Each row of a before or after table is a point. The points were changed in one or more steps. Then noise was added and the rows were shuffled. The steps act on how far a point lies along the listed directions, d1 being the first. Write out the steps. A step turns or swaps two directions, mirrors them in a line or flattens them onto one, adds a multiple of one to another, or multiplies one. Angles are multiples of 10 degrees, from the lower direction toward the higher: turns from -170 to 170, lines from 10 to 170 but not 90. Use the fewest steps. Two steps may share a direction if one is a turn and the other turns, adds or multiplies; they go together, in the order done. Otherwise the lowest direction goes first.

Directions:
(1): [-22  46 -18]
(2): [-39  -5  36]
(3): [-29 -27 -35]
Before (12 x 3):
[[ -2 -29  19]
 [-46   2   6]
 [ 18   3 -45]
 [-18 -29 -25]
 [ -5 -20  30]
 [ 19  60 -27]
 [  5 -25  27]
 [-27   0 -43]
 [-18 -23   8]
 [  3 -40  -3]
 [  6  -4 -57]
 [-23  -7 -26]]
After (12 x 3):
[[-39 -20   9]
 [ 12   1  33]
 [ 22 -12 -39]
 [  0   3  36]
 [  4 -40  -3]
 [ -9 -30 -14]
 [  5  -9  33]
 [ -7  35 -58]
 [ 19 -30 -46]
 [-12 -41 -32]
 [ 22 -27  23]
 [ -4 -17  22]]
Steps: turn d1 and d3 by 50 degrees

Directions:
(1): [ -6   4  22  -1 -60   4]
(2): [-10  -3  56  21  21   2]
(3): [-55  -3 -16  15   0  25]
(4): [  0  51  -8  32  -1 -19]
Before (13 x 6):
[[ -5 -15   9  -3 -11   5]
 [-12  25   5  27  -8   1]
 [-20   5  -9  -4 -38  10]
 [ -9 -18 -25  -9  12   8]
 [  8  19  32  22   6 -21]
 [ -7  -8  -4 -16 -35  -3]
 [  5   0  -8  -2  23 -13]
 [-11  14  16  17 -25  -6]
 [ 17 -17   3  -5 -39   2]
 [  2  -9   9 -20  -5   9]
 [ 24  30  17   6  28 -11]
 [ 26  -1  19   2  15 -10]
 [ -9   6  24  20  20   3]]
After (13 x 6):
[[ -5 -14   1  -5  50  -7]
 [ 21 -22  -7   2  42  -1]
 [  5 -10  -1 -21   8   9]
 [ -1   2  21   1 -16  -9]
 [ 26  35  -2 -11 -43  -9]
 [ 30   4  -6 -12 -35  -8]
 [ 21  26 -42  -9 -50 -22]
 [  1 -17 -13  -9   1   2]
 [-21 -18  34   8  15  10]
 [ -7  26 -31  16 -11   0]
 [ -1  12 -37 -11 -60   4]
 [-19  -1  -8   6  51   5]
 [  0  13 -41   2   1 -10]]
Steps: multiply d2 by 2; turn d1 and d2 by -150 degrees

Directions:
(1): [ -9 -34 -14  -2   6  -5  60  30   1  17  -9]
(2): [ 27 -28  23  53  25  10 -14  21   9  -4   8]
(3): [ 21   6   6 -27  -1  37  -6  33 -43  15  24]
(4): [  7  32  43  -9  34 -27  24  -7   4  20  21]
(5): [ -9  38 -25   5  41   2   0  32  -4 -31 -22]
(6): [ 40  28 -34  20 -18 -16  -1   8  10  40  -6]
Before (8 x 11):
[[ -2  -7 -15  21   1 -22   4  -2  14  -9  -8]
 [  5   9 -42   3   1   3   2  19  -4  -2 -21]
 [  2 -19  28  12  15  12 -13   6 -10  -9   9]
 [-48  -8  33 -30  30  22  12 -13  -4 -51  -8]
 [ 25  11   8  29   4 -16  33  15  12   4  16]
 [  1 -24 -34  14 -12   0  16  22   1   4  -8]
 [ -7   0 -24 -13 -14   0  13  -9   7  11 -15]
 [ 33   1 -16  21  -1   2 -30   2   7 -10  -4]]
After (8 x 11):
[[  2  35  -4  -8  -8 -24  41   0   6   2  11]
 [ -9  15  12  -7  10   5 -19 -22   8 -14  -4]
 [-18  -5   0   4  -1 -32  13 -21  16 -12  -2]
 [ -1 -30  18  -7  24  -7  31   7   5 -12   6]
 [  3 -20 -23  -3 -12  10  17  20 -13  16 -11]
 [ -9  -9  33 -20   4  -2  -1 -23  -7  -2  17]
 [-32   3   7 -30  -1  -6   4 -18  -9 -18   9]
 [ 25 -28 -31  21 -59  22 -27 -22  14  17 -14]]
Steps: turn d1 and d2 by -110 degrees; multiply d3 by 1.3; turn d4 and d6 by 110 degrees; turn d4 and d5 by -160 degrees

Directions:
(1): [ 60  43  27  -2  26   7  -3  28 -39  24   8 -21  13   8]
(2): [ -2  26  21 -14 -58  30 -10 -45  -7   6 -25  -7  45  -9]
(3): [ 26  30 -60   1   1 -14  20 -27 -24 -35 -41  -8 -23   1]
(4): [  8 -24 -49 -34 -34  24  11  25 -37  25  28  29   9  13]
(5): [ 36 -29  20  14 -40 -16  25 -22   3  39   3 -19 -53 -10]
(6): [-25  39  14 -22  12  -2  47   6  -1  27 -13  44 -16 -47]
Before (12 x 14):
[[-33 -60  11  13  17 -18  -7  26  30   8  34   6  -3  -3]
 [ 35   3 -31  -4 -23  14  13  -3 -17  16   7  -8  -2   9]
 [ 14  12 -23  -9  32   0  -8  19 -13 -13  -1  16   5   9]
 [  9  -2 -17   0 -48  45 -17  -8 -10  -6  16  -5  47  24]
 [-40 -32  16  -6   8 -17  39   9  31  26  27  41 -51 -23]
 [-20 -42  12  -6 -29  -8  17 -17  11  23   9   0 -48 -16]
 [ -9 -35  33  33  31 -21   7  14  51  12  10  -8 -41   1]
 [ -8 -42   6  -2  25  -5 -13  38   2  18  31  -2   4  16]
 [  8  -1  15   6  -4   8  -7  -2  -7  14   2  -4  16  10]
 [-13 -14   8  -8  -1  10 -16  16   3  -7  19  -4  38  -5]
 [-20 -23 -14   6  13 -23  28  26   1  14  20  32 -47  -8]
 [  7 -33 -30  22 -25 -39  28 -32   6 -22 -21 -24 -47 -11]]
After (12 x 14):
[[ -7 -14 -28  11 -30 -24  16 -41   6 -31 -29 -20 -13 -12]
 [-35 -23  10 -15 -31   8   5 -23   7  14  -3   4 -18 -15]
 [  7  -1  12   9   4   6  -4   2  -5  13   7  -4   9  11]
 [ 30   3 -35  -6  -7  13  10   6 -17  12   9  -3   2  11]
 [ 11  -6 -14   2 -52  42 -14  -9  -8  -2  13  -7  44  26]
 [ 21   2 -22  -6  35  -8  -1  20 -10  -4   0  14 -13   8]
 [-23 -15 -16  -1   7 -17  23  19   0   9  17  35 -32  -9]
 [-49 -17  22 -13  -2  -1  29  -3  27  20  19  43 -23 -24]
 [-35 -52  15  12   2  -7 -11  15  24   9  29   2  11  -5]
 [ -9 -19  12  -6  -9  10 -12  11   3  -3  17  -7  30  -7]
 [ -7 -43   7  -1  22  -5  -9  38   1  20  32  -2  -1  15]
 [-16 -26  32  28  32 -15  -2  14  51   7   4  -5 -25   3]]
Steps: add -0.7 times d1 to d2; multiply d5 by 0.4
